Each row is a point. Each copy is the shape, with its points in the same order, turned, moved and blurred by noise. Is it also mirrored, or only turned?
(in the rows, 100 means zero)

Shape (6 x 3):
5, 98, 87
82, 97, 102
140, 72, 82
62, 121, 89
82, 87, 119
105, 133, 111
Copy 1 (6 x 3):
12, 117, 123
80, 107, 124
136, 62, 125
63, 109, 91
91, 116, 132
107, 124, 84
Copy 1 is: only turned
Copy 2 (6 x 3):
9, 84, 79
84, 102, 88
142, 85, 115
71, 93, 62
79, 119, 100
110, 118, 57
Copy 2 is: only turned

Shape (6 x 3):
50, 23, 136
71, 94, 104
154, 122, 98
81, 108, 83
157, 127, 125
81, 135, 141
Copy 1 (6 x 3):
38, 89, 136
96, 117, 86
169, 76, 72
108, 118, 64
181, 79, 97
137, 140, 115
Copy 1 is: only turned
Copy 2 (6 x 3):
5, 64, 111
91, 82, 132
130, 136, 78
117, 77, 122
115, 159, 101
105, 122, 168
Copy 2 is: mirrored

Shape (10 x 4):
135, 149, 131, 133
145, 116, 121, 94
69, 74, 86, 129
100, 101, 70, 77
93, 119, 96, 15
86, 46, 82, 93
166, 104, 93, 79
100, 69, 134, 123
97, 82, 136, 48
104, 73, 24, 102
Copy 1 (10 x 4):
97, 167, 121, 72
137, 139, 112, 93
62, 84, 119, 130
111, 96, 73, 122
148, 66, 52, 74
106, 63, 115, 147
158, 141, 96, 122
104, 97, 156, 113
147, 63, 120, 81
87, 97, 68, 179
Copy 1 is: only turned
Copy 2 (10 x 4):
93, 195, 115, 84
128, 153, 103, 88
58, 90, 85, 130
108, 96, 86, 76
136, 77, 128, 34
107, 70, 87, 140
151, 142, 72, 82
105, 121, 123, 148
143, 94, 142, 99
89, 80, 31, 96
Copy 2 is: only turned
Copy 3 (10 x 4):
119, 108, 114, 192
134, 97, 136, 148
84, 100, 58, 104
113, 53, 101, 108
89, 23, 160, 106
99, 92, 89, 67
165, 80, 137, 127
91, 135, 106, 114
80, 86, 159, 97
139, 52, 58, 82
Copy 3 is: mirrored
Copy 4 (10 x 4):
130, 79, 180, 105
130, 105, 144, 69
93, 74, 74, 117
80, 130, 101, 85
100, 191, 115, 85
105, 102, 58, 79
116, 115, 139, 35
147, 76, 97, 99
151, 151, 91, 94
51, 95, 73, 62
Copy 4 is: mirrored

Shape (7 x 4):
83, 44, 92, 119
92, 77, 44, 102
174, 72, 140, 128
128, 138, 121, 142
148, 111, 171, 133
70, 84, 50, 57
69, 89, 71, 79
Copy 1 (7 x 4):
132, 50, 113, 88
82, 53, 90, 64
151, 142, 148, 33
109, 157, 84, 70
139, 176, 136, 72
43, 48, 117, 80
62, 63, 111, 92
Copy 1 is: only turned
Copy 2 (7 x 4):
118, 46, 114, 95
126, 65, 63, 90
92, 115, 176, 48
114, 141, 148, 122
71, 136, 187, 96
93, 58, 37, 104
94, 63, 68, 118
Copy 2 is: only turned

Shape (10 x 6):
56, 113, 67, 85, 75, 76
120, 103, 120, 47, 161, 112
119, 92, 83, 147, 101, 116
25, 160, 147, 44, 122, 53
78, 82, 92, 109, 137, 99
105, 60, 100, 131, 73, 97
104, 83, 88, 121, 141, 91
100, 89, 82, 93, 118, 49
108, 34, 57, 115, 131, 115
25, 99, 110, 73, 86, 39
Copy 1 (10 x 6):
137, 115, 55, 129, 72, 72
108, 52, 114, 49, 118, 59
55, 124, 67, 90, 96, 112
195, 114, 124, 119, 129, 33
87, 95, 59, 96, 124, 69
57, 99, 73, 138, 89, 113
66, 103, 65, 89, 116, 61
86, 102, 80, 112, 82, 37
43, 64, 27, 94, 101, 79
151, 101, 81, 170, 100, 40
Copy 1 is: mirrored
Copy 2 (10 x 6):
107, 91, 61, 132, 64, 89
84, 122, 110, 36, 127, 87
102, 80, 127, 144, 136, 118
25, 139, 55, 82, 33, 56
91, 101, 95, 116, 133, 68
114, 58, 137, 141, 103, 85
102, 114, 116, 120, 139, 81
123, 129, 107, 118, 90, 72
146, 77, 111, 117, 165, 71
84, 104, 69, 127, 39, 34
Copy 2 is: only turned
Copy 3 (10 x 6):
81, 132, 86, 75, 49, 78
79, 68, 89, 141, 142, 88
124, 91, 147, 51, 98, 98
31, 111, 83, 174, 34, 85
68, 101, 130, 79, 103, 76
136, 91, 142, 62, 72, 50
93, 119, 141, 88, 118, 84
107, 142, 118, 109, 102, 68
103, 99, 138, 36, 148, 52
61, 136, 97, 107, 26, 37
Copy 3 is: mirrored
Copy 4 (10 x 6):
68, 92, 119, 51, 35, 117
103, 83, 88, 40, 153, 93
106, 131, 94, 123, 77, 100
47, 6, 114, 18, 80, 58
71, 102, 66, 79, 93, 109
110, 98, 103, 123, 64, 138
70, 111, 84, 100, 112, 109
55, 100, 119, 75, 100, 130
92, 144, 59, 94, 96, 155
41, 34, 112, 51, 51, 126
Copy 4 is: mirrored

Shape (13 x 8):
92, 98, 88, 103, 82, 106, 108, 85
100, 111, 107, 57, 103, 107, 105, 91
91, 114, 89, 117, 105, 99, 97, 109
93, 138, 104, 106, 106, 112, 60, 90
94, 111, 133, 92, 96, 111, 100, 95
106, 128, 97, 92, 95, 116, 98, 107
111, 113, 111, 96, 87, 85, 91, 97
103, 101, 117, 116, 91, 115, 99, 33
95, 112, 155, 76, 195, 78, 98, 111
92, 95, 106, 113, 83, 112, 105, 112
96, 98, 124, 117, 107, 83, 109, 97
105, 135, 97, 110, 99, 106, 115, 111
122, 95, 93, 116, 89, 115, 101, 110
Copy 1 (13 x 8):
91, 85, 112, 124, 104, 106, 91, 103
117, 104, 133, 93, 112, 83, 105, 120
100, 104, 86, 111, 109, 101, 73, 101
113, 109, 109, 101, 97, 68, 58, 81
95, 103, 112, 95, 115, 77, 108, 91
106, 121, 118, 111, 114, 94, 81, 97
108, 110, 102, 107, 88, 92, 102, 95
115, 50, 120, 111, 100, 90, 106, 54
142, 114, 67, 21, 146, 71, 109, 110
72, 103, 101, 111, 109, 105, 91, 95
99, 94, 77, 95, 106, 96, 113, 92
104, 122, 97, 122, 127, 99, 86, 94
87, 113, 110, 107, 101, 125, 86, 83
Copy 1 is: mirrored
Copy 2 (13 x 8):
98, 107, 111, 96, 111, 78, 92, 101
80, 134, 116, 102, 101, 114, 60, 93
110, 95, 87, 85, 91, 107, 87, 96
90, 98, 93, 100, 71, 114, 89, 58
76, 113, 109, 109, 116, 117, 86, 84
112, 118, 106, 90, 93, 122, 83, 85
88, 125, 96, 107, 82, 107, 103, 99
69, 83, 145, 92, 104, 80, 116, 82
25, 71, 89, 118, 80, 181, 38, 110
108, 104, 95, 107, 117, 101, 98, 103
74, 90, 87, 104, 108, 113, 103, 111
113, 104, 98, 75, 98, 129, 96, 99
121, 98, 114, 111, 98, 107, 104, 103
Copy 2 is: mirrored
